Every row gives one point. The points of each table are mixes of a few directions, plus a little noise. Count the directions of each table, and those that both share. Where both have some left over, give the other angles between the two spaces (their principal angles), to ten degrees, smallest first.

First (4 x 2)
[[ 23  53]
 [ 12  29]
 [-12 -27]
 [-25 -56]]
Second (7 x 2)
[[ 16  38]
 [ 11  23]
 [ 15  36]
 [ -2  -3]
 [-24 -54]
 [ 16  37]
 [-33 -76]]
Directions: first 1, second 1, shared 1

First (8 x 4)
[[ 15  50  13  30]
 [ 12  38  11  25]
 [-21 -71 -18 -46]
 [-17 -52 -14 -33]
 [-15 -61 -20 -41]
 [ 24  81  22  52]
 [ -3 -11  -5  -9]
 [  8  26   7  17]]
Second (8 x 4)
[[ -8 -12  -6 -10]
 [-66 -13 -21 -58]
 [ 19  36  12  29]
 [-57 -40 -23 -61]
 [ 56  -9  13  40]
 [ 25  -4   6  19]
 [ 55  39  22  61]
 [-26   5  -8 -18]]
Directions: first 1, second 2, shared 1

First (9 x 8)
[[-30  32   3   7 -41   3   1 -11]
 [-41 -18  -5   7  13 -10  16   8]
 [  3 -49 -22  16  32   7  -7  14]
 [-36 -37 -19   1  14  61   9 -11]
 [ 47   5  -9  16 -17  -6 -31   3]
 [-27  68  67 -79  15 -25  63 -18]
 [ 49   2   2  -5   4   2 -17  -1]
 [-19   9  -4  18 -19 -22  -3   6]
 [ 53 -10 -12  18  -1 -11 -31  10]]
Second (10 x 8)
[[  -5  -15   -8   -3  -10    2   26   -2]
 [   4   12    7    4   10    0  -25    0]
 [  15   49   24   11   33   -2  -86    3]
 [  -9  -36  -17   -8  -23    1   61   -2]
 [  -8  -26  -12   -6  -16    1   46   -3]
 [   0   -2    0   -1    0    1    4    2]
 [   4   10    5    2    7   -1  -21    1]
 [  -8  -21  -10   -5  -15    2   36   -1]
 [  22   70   32   15   43   -3 -121    5]
 [ -15  -44  -22   -9  -27    2   79   -5]]
Directions: first 4, second 1, shared 0; angles 60

First (9 x 11)
[[  25   12 -121   14  -20   -2   21   83   -1   18   57]
 [   5  -26   39   18   16   40   18  -56   19  -15  -14]
 [  14   25   -7  -28  -28   16  -19    5   13   13    5]
 [  -9    3   -7    0    3  -24   -4   18  -13    2    1]
 [   6  -41    8   44   29   34   41  -39   11  -19    1]
 [  10    5   -5   -6  -10   16   -2   -3   10    4    4]
 [ -40    4   40   -9   18  -72  -25   16  -39   -5  -25]
 [   2    5   17   -9   -6    9   -8  -14    7    1   -7]
 [ -12   12   37  -21   -4  -18  -23  -10   -7    1  -19]]
Second (8 x 11)
[[  0  -7  13  64  16  10  48  -3  30  33  37]
 [ -4  16  42 -16 -34  14 -29  -7  16 -12 -24]
 [  9  13  20  12   0  25  -9 -23   5 -20   9]
 [-12  -2   8 -55   4  -8 -38  -4 -46 -60 -65]
 [  2  -6 -19 -39  24 -34  -3 -10 -21  31  -2]
 [ -8 -12  -5  55  -4  -1  48  28  35  38  26]
 [  3  39   4 -14  -7  -2 -29  16 -21 -25  -1]
 [ 13 -39 -60  -6  -4  -4  13   2   6  22  19]]
Directions: first 3, second 6, shared 2; angles 30

First (10 x 14)
[[ -1 -61 -34  36  14   2  -7  16 -65 -36 -22  57  20  -1]
 [ -2 -17 -51 -32  32  33 -27   6 -37  14 -40   9 -24 -25]
 [ -2  -8   2  12  -2  -4   2   2  -9  -8   2  10   6   3]
 [  2 -28 -15  23   6   0  -1   6 -32 -20  -8  30  13   3]
 [  1 -60 -20  55   4  -6   4  13 -59 -47 -10  63  27   7]
 [ -2  -3 -56 -57  40  41 -34   3 -26  33 -47  -7 -39 -32]
 [  2  77  81 -11 -44 -28  25 -23  98  27  56 -71   0  23]
 [ -1 107  79 -41 -42 -21  22 -27 118  53  52 -99 -21  13]
 [  0  12   7  -5  -3  -1   1  -1  12   6   2 -12  -3  -1]
 [  2 -14   7  26  -6 -12   8   2  -7 -19   7  16  18  10]]
Second (10 x 14)
[[ 15  32  -1 -41 -24 -28 -36 -56 -35 -19  21 -46  57 -63]
 [ 15  -7   3  12   5  -6   3  33  12 -10  -4  -3 -21  32]
 [  4  38  -6  -1 -57 -12 -15  38  10  61 -50  23 -12  47]
 [-35  64  -1   3 -45  17  41   5   6  97 -62  49   3  37]
 [ -6 -10 -11  26   4 -17  17 -16  -3 -62  51 -15   4 -40]
 [ 41 -63   3 -13  33 -12 -61  15   0 -61  31 -36 -13  -8]
 [-68 -20 -25  63  -4  28  61  -8  20   4  24  67 -26 -23]
 [ -1 -28   2  10  25  11   5  10   8 -14   8   6 -16   7]
 [ 15 -42  10 -23  18  27 -47  39  16  50 -47  23 -31  52]
 [ 19  37  27 -36  45  -9  33 -61 -35 -46  28 -67  56 -41]]
Directions: first 2, second 5, shared 0; angles 50, 60

First (8 x 20)
[[  37  -72  -38  -18   55   76   19  -17  -10    0  -62   21   31   10
   -50   14   11   12   26   21]
 [ -16   24   27   -5  -61   -6  -15   29  -15  -37   80  -23  -13  -36
    40  -17    4   33    8   -9]
 [ -12   38   28    3  -38  -51  -22    6   34   -5   51  -33  -23   -9
    39   -6  -28   -7  -68   -1]
 [  -6   -2  -61  -28   34   70   28  -24  -43   17 -109    2    2   17
   -50   74   90  -13   10   -7]
 [  14  -30  -13  -25   48    2   31    5  -43   47  -90   15  -13   51
   -61   23   51  -15   39    3]
 [ -26   45   28   26  -28  -57  -10   10    4    4   42    5  -12   -4
    32  -25  -17  -12   13  -17]
 [  24  -27   32    7  -10  -22  -20    8   45  -19   67  -10    7  -13
    25  -44  -73   16  -35   20]
 [ -15   24   -2   40   -1  -11  -11  -20   28   -8   23   23   22  -16
    25  -20  -38  -15    7   -9]]
Second (10 x 20)
[[ 10 -31   1 -23  25  23  10 -10   4  12 -38   9  -8  35 -35  -7  -7  -2
  -14  30]
 [  3 -31  -2 -19  39  30  19 -15  -8  21 -62  29  -7  50 -53 -14   0  -9
   15  32]
 [ 40 -69 -16 -43  33  69   3 -18  27 -10 -36 -14   7  17 -39  10 -19  16
  -64  49]
 [-17  31  42  -3 -20 -68  -4  19   0  23  18  -8 -38  28   8 -22  -8 -13
  -11  -1]
 [ 25 -56  19 -52  33  23   9  -8  21  22 -50  -6 -30  65 -56 -16 -25  -1
  -64  61]
 [-15  39  57  -7 -36 -93 -11  29   8  23  39 -26 -50  25  22 -24 -15 -12
  -38  -1]
 [-13  41 -33  51 -29   4 -10   2 -15 -35  50   2  44 -81  57  25  24   8
   55 -59]
 [-19  24 -64  60   6  56   7 -19 -37 -31  -1  44  69 -70  26  28  42   5
  117 -60]
 [-28  48  -2  38 -20 -33  -1   8 -24   0  24  17   9 -26  30  -1  19  -8
   62 -41]
 [ 17   5   0  -1 -30 -12 -20  11  26 -26  57 -45   5 -45  41  18 -13  18
  -58 -10]]
Directions: first 5, second 3, shared 2; angles 30

First (9 x 32)
[[  2 -12 -35  36 -11 -33 -15 -22 -18  23 -16   3  12   1  34  14  41  10
   21 -11 -28  38   4  12  56  14   5  22 -60 -15  -5 -18]
 [-22   6  13 -38  -6   6   6   9  27 -11  -7  -4  -3 -12 -38   0 -43  -6
  -20  -4  -8 -18  -2   1 -24 -25 -19   9  35  -4   0  -5]
 [-19   3  13 -30  -6   3   6   9  23  -8  -3  -2  -1 -10 -28  -1 -37  -8
  -15  -2  -7 -15  -4  -1 -22 -19 -16  10  28  -3  -2  -1]
 [ 20  19   4   3   4  41   3  18  -6 -26  24   1 -15  13 -12 -12  12   7
  -24  12  40 -17  15  -1  -9  -3  28 -30  23   9  18  11]
 [ 34   2  13  37  29  22   7  12 -21  -9  32   3 -15  10  17 -19  39 -10
    9  23  38 -28 -14 -13  -6  21  37 -22 -11   5   5  30]
 [ 23  22  -2   6   2  43  -1  17  -9 -27  23   2 -14  14  -9  -8  19  12
  -26  12  42 -10  20   2  -2  -2  31 -31  19   9  21   9]
 [-26   2  17 -63 -14  -4   7   0  27  -3 -21  -7  12  -7 -31   8 -67   3
  -13 -15 -16   3   9  -4 -43 -21 -45  -1  55  15  -5 -13]
 [-11 -43 -24  24  -7 -87 -11 -54 -23  66 -47  -4  41  -5  72  24  13   7
   71 -28 -70  63 -12  -1  35  39 -40  32 -66   4 -36 -22]
 [  4   2   0  25   9   5   1   9  -2  -6  15   3 -12  -6  -3  -8  26 -12
   -4  12   6 -21 -15   3  16  -2  25  13 -25 -21   4  11]]
Second (8 x 32)
[[   8   18  -29   43   -5   18   11   23   23  -15   14   -2  -34    1
   -16  -12   34  -23  -26   33   14  -47    5  -15    8  -17   35   -8
    -9  -32    7   24]
 [  18  -17  -11  -18  -23  -14    5  -18   20   17    1   -3   -1    3
    18   -8   -8    7   36   -6   12   42  -14   -9   10   -5  -12   -2
   -14    0   -6  -18]
 [   6  -13    5  -22   -9  -13   -1  -15    1   13   -4    0    9    2
    13    1  -16   10   24  -14    1   35   -9    1    2    3  -17    2
    -5   12   -5  -17]
 [   3  -20   16  -39   -6  -19   -5  -24   -7   19  -10    1   23    1
    20    6  -30   20   35  -27   -5   52  -10    6   -1   10  -31    5
    -1   26   -6  -26]
 [ -13    6   15   -1   16    4   -7    4  -19   -6   -5    3   10   -3
    -7    9   -3    3  -15   -5  -11  -13    8    9   -8    7   -2    4
    11    8    1    5]
 [  40  -15  -44    6  -49  -10   20  -12   57   17   14   -9  -32    7
    20  -25   12   -7   43   19   31   37  -25  -28   24  -21    7  -11
   -34  -27   -6  -13]
 [ -26   -4   44  -32   30   -7  -18   -9  -44    3  -16    7   40   -4
     1   22  -29   18   -6  -31  -27   13    9   25  -19   23  -27   10
    23   38   -2   -9]
 [ -36   45    6   62   47   40   -5   50  -32  -45    5    5  -18   -7
   -49   10   41  -30  -92   32  -16 -121   36   12  -18   -1   47    0
    26  -22   17   53]]
Directions: first 4, second 2, shared 0; angles 30, 70

First (11 x 32)
[[ -8  18 -29  -2 -26   0  21  -3  -3  18   2 -20  11 -25 -21 -19  30 -23
  -10  -7 -24   6 -10 -17 -31  -3   6  -9   9   0  34  -8]
 [ 10  15 -19  23   5   6   9  -1  29  13 -17   2 -14   2 -13  -9 -11  -5
  -46 -28 -14   1 -17  -8  -7  23 -11  10 -14  -4  -7 -17]
 [ -5 -18 -23  24 -56  48 -22  41   2  25   5   1 -28   0 -11 -11  21   6
  -30  18 -26  55 -32  13 -27 -26   7  14  11  -5  34 -10]
 [  1  -5  41  -2  57 -37  -6 -40  22 -32 -15  18  -6  27  26  29 -51  24
   14 -11  31 -23  34   0  39  23 -18  19 -27   3 -65   6]
 [  0 -37  26  18   9  21 -28  -1   0 -21  -2  41 -38  61  29  29 -46  23
   16  30  11  42  -2  29  23 -25 -16  24 -11   8 -49  10]
 [-19  -9  11 -24 -37 -11 -23  15  -8   9  11 -39  25 -58  -5  -7  49  22
   12  10   3   1  25  -8 -18  -6  27  -1  18 -11  55   0]
 [ 50   5  23  -3  67 -21  20 -17  -2 -25 -31   9  31  27   8  -3 -28 -10
   -4 -45  10 -37  -4  22   5  31  15 -44  -5  18  -6  -2]
 [  9  10 -35  16 -28  35   5  34  -2  26   5  -1 -10  -6 -19 -20  19 -17
  -31  -3 -20  10 -35   1 -17  -4   2  -7  10  -4  27  -9]
 [-31   1   8 -25 -10 -30   9 -33 -14  -9  14 -13  14 -16   5  10  13  -4
   43  22   3   1  29 -18  -5 -16  -2   7   4   1  -3  12]
 [  6   0  15  -7   8   2 -25  31   7   3   5  -6   4 -25   3  -1   4  28
  -10  -6  28 -35  11   2  30  20   5   3   0 -15   0   2]
 [-13  21 -17 -20   9 -13  40 -26 -31  -6  21  11  11  12  -2   0  -1 -42
   46  20  -1 -21   1 -15   6 -17 -15 -17   6   8 -21  17]]
Second (11 x 32)
[[-34  22 -13  39  44 -51  11   7  12  45   9 -14 -10   2   7  67  26  13
   19 -16 -33 -45  48  32  49 -57 -30  33  27  41 -27 -14]
 [ -6  -7  12 -16  13   5   0  -4  12 -12   9   2  25 -19  -9  -5   0 -11
    1  -2  38  15  -6 -17  -6   5   8   8 -25 -12  -4  -1]
 [ 14  -6  21 -24 -10  17  -8 -11  -1 -17  -2   8   7 -18  -3 -33 -15  -5
   -5  30  31  22 -13 -29 -28  44  12   1 -27 -22   8  11]
 [ 35  81  35  23   3 -36 -31 -12 -12  60   2  12 -57  -6  25 -13 -16  33
    6 121 -51 -15  48   2 -31  62 -18  34   5  22  17  -6]
 [-17  -9 -14   9  15  -6   9   9   9  -2   8  -3  17   4  -7  24  12  -6
    4 -37   5  -5  -2  11  19 -39  -3   0   4   7 -12 -10]
 [ -6   2  -3   0   8   4  -1   5   6  -5   9   3  15   1  -7   6   2  -7
    1 -15  12   8  -6   2   0 -16   5  -3  -5  -1   0  -9]
 [ -3 -25 -16  -3 -11  12   7   4  -3 -15  -7  -4   3  11  -4  -1   3  -6
   -4 -34  -1   0 -15   5   8 -14   6 -16   9  -6   0   3]
 [ 25 -16   8 -21 -36  27  -6  -8 -15 -20 -15   4 -11   1   4 -45 -17   0
  -12  21   4  18 -23 -19 -27  48  12 -20  -6 -22  19  17]
 [-11  29 -16  26  24  -8  -3  22  14   7  23  10  18  18 -11  30  10  -7
    4 -30  -7   4   1  28   8 -59   0  -9  11  17  -1 -32]
 [ 13  17   1   1  -7  14 -12   9   0  -9  10  15   7  11  -6 -16  -9  -4
   -5   6   5  20 -16   4 -21   0  12 -16  -4  -5  16 -12]
 [-10 -94 -15 -31 -40  19  29 -21 -20 -29 -47 -30 -17  -8  13 -14   4  -1
   -8 -42   0 -21 -15 -22  30  30  -5  -9  10 -21 -14  51]]
Directions: first 6, second 4, shared 0; angles 30, 80, 80, 90
